Each wall is flat, endless, passes through zero and stands at right angles to its row. A trip goes straight from one point to another. List the walls that it crosses, first one first.
(in the rows, 128 means zero)

Walls:
(1): [ 99 131 165]
(2): [148 170 210]
(3): [194 141 124]
(4): [163 140 141]
(5): [ 53 178 129]
(6): [112 210 113]
(7): [161 120 129]
(8): [124 135 164]
(9): [ 67  60 118]
Trips:
[ 82 151 191] to [ 79 149 133] -> none
[107  91 131] to [ 93 197 131] -> 5, 8, 6, 2, 9
[147 120  97] to [184 238  68] -> 6, 5, 2

Walls:
(1): [117 147 115  98 130 152  89 142]
(2): [126 117 128 103 123 127 121 119]
(3): [103 107 128 152 142 157 115  89]
(4): [ 87 142  80  60 205  65  12 109]
(5): [148 113 177 132  65 168  56 179]
Trips:
[ 46 157 110 108  81 118 123  98] to [186  76 132   7 118  82 174 101] -> 3, 1
[107 126  99 147 103 111  95 166] to [163  79 150 124 165  94 141 133] -> 1, 2, 5
[ 86 115  73 138 127 171 158 112] to [150  85  73  82 129 193 123 126] -> 2, 4, 5
[176 139 142 160 133  97  97 170] to [125  58 136  96 154 159  90 107] -> 1, 2, 3
[113 153 163 142 114 107 175 152] to [121  74 147 110 148  84 165 157] -> 2
[102  98 148 128 165 102 128 170] to [ 55 130 154  50 135  59 150 128] -> 2, 1
[182 116  99 110 147 129 119 157] to [ 74 156 213 153  95 101 112 149] -> 2, 4, 1

Walls:
(1): [115 181  82  96  82 145 155  76  92 146  93 193]
(2): [145 129 209 150 125  85 124 147 114 146 124  81]
(3): [ 97 128  95 126 212  79  96  42  99 149 151 100]
(4): [173 152 131 167  41 105 175 178 100 136 154  88]
(5): [153  61  89  25 116 159  87  69 190 114 124 123]
(6): [129 136 172  67 155 164 168 116 245 126 121 120]
Trips:
[ 97 131  93 187  87 174 142 133  87 152 127 103] to [146  56 195 164 132 121 124 157  87 129 141 200] -> 2, 1
[132  70  86 132 122 122 150  51 172 102 177 149] to [124 169  99 194 124 203 106  56 111 142 155 136] -> 6, 5

Walls:
(1): [103  97 181  99 111 129 120 122 148 129  98  86 112 119 104 202 114 178]
(2): [158 126  90 142 147 135 171 193 127 141  86  99 137 120 133 129 150 174]
(3): [ 38 154 147 133  89 101 122  91  62 224 142 166 122 131  73 152 107 162]
(4): [118 107 158 131 138 128 129 148 122  88  71 123  77 169 105 189 161 182]
(5): [122 139  97 227 168 204 181  83 207 141 183 112 109 150 138 116 158 172]
Trips:
[130 164 132 121 184 197  49 149 131 161 181 124 205 140 182 183 144  87] to [ 60 143 100 192 141 104  95 102 153 175 138 141 156 208 200 135 129 160] -> 3
[108   7 134 135 113 109 138 168  77  85 166  61 105  99  57 141 200 168] to [123 115  88  90 106 161 130 120 120 155 166 145  80 169 140 119 134  70] -> 3, 2, 1, 4, 5
[155 148 109 119 101 129 132 122 157 177 165 161 151 107 136  67 174 146] to [105 127 118  90 171 115 129  57 124 123  88 137 155 172  64  95 122 136] -> 2, 5, 4, 1

Walls:
(1): [115 131 135 146 118 140 109 134 104 117 130 120  95 108 115 117  59 171
 118 157 108 130 122 127 160 135 178  49 132  80 121  75]
(2): [140  94  63 206  46 207 178 213 109 135 124 165 114 148 194 158  99 193
 126 110 152  69 153 114 101 100 126 107 116 170  71 119]
(3): [157  93 154 143 113  80 104 159 129 183 120  97  83  74 121 134  88 123
 152  95 106 137 125 134 169 107 123 198 111  92 122  39]
(4): [197 101 102 160 115 145  40  93 100 164 103 153  80 122 114 236  58 130
 125 119  69 126 160 128 149 152 133 112  93 202 168 100]
(5): [174  97 140 106  58 141 131 109 126  95 154 176 163 110 142 159 125  36
 167 109 156  90 143 143 115 121  89  97 119  75 126  87]
(6): [ 87 104 125 203 117 146 136 138  90 127 145  92 179 123  75 121 135 174
 187  96 174 127 108 162  92 111 133  98  98 161 104 116]
(7): [110 134  74 168 139 137 157  40 159 103 173 108 139 153 137 133 122 104
 145 123 165 156 166 124 157 175  79 128 140 115 151 147]
(8): [177 115 134 152 126 139 184 205 163 149 164 140  54 179 143 165 143  54
 150 116 109 140 107 120 146 147 115 159 130 112  74 126]
(9): [ 93  97 148 123  84 183 106 173 107 190 138 160 133  46 123 179 197 133
 128 153 119 131 107 163 124 161 146 171 194  71 158 120]
Trips:
[135 145 122  89  83  83 161  43 183 148  79 157 120 123 111 133 110 224
 126  88 138 158 114 116  90  99 133 164 169 142 158 127] to [116  95 185 125 201 102 107 142 125  63 117 107  87 109  85 139  97  72
 116 175  93  88  93 115 157  66 171 166 100  65 180  81] -> 7, 1, 5, 8
[201 130 144  79 152 166 132 124 110  96  84 179 148  69  67 135 130 120
 200 100  57 124 130 177  61 211 158  70 120 183 175 119] to [143 152  98 214 102 149 132  59 160 113 149 138 197 159 138 134 173  83
 142  98 143 104 158 153 150  98  41 147 146 161 148 113] -> 1, 7, 9, 2
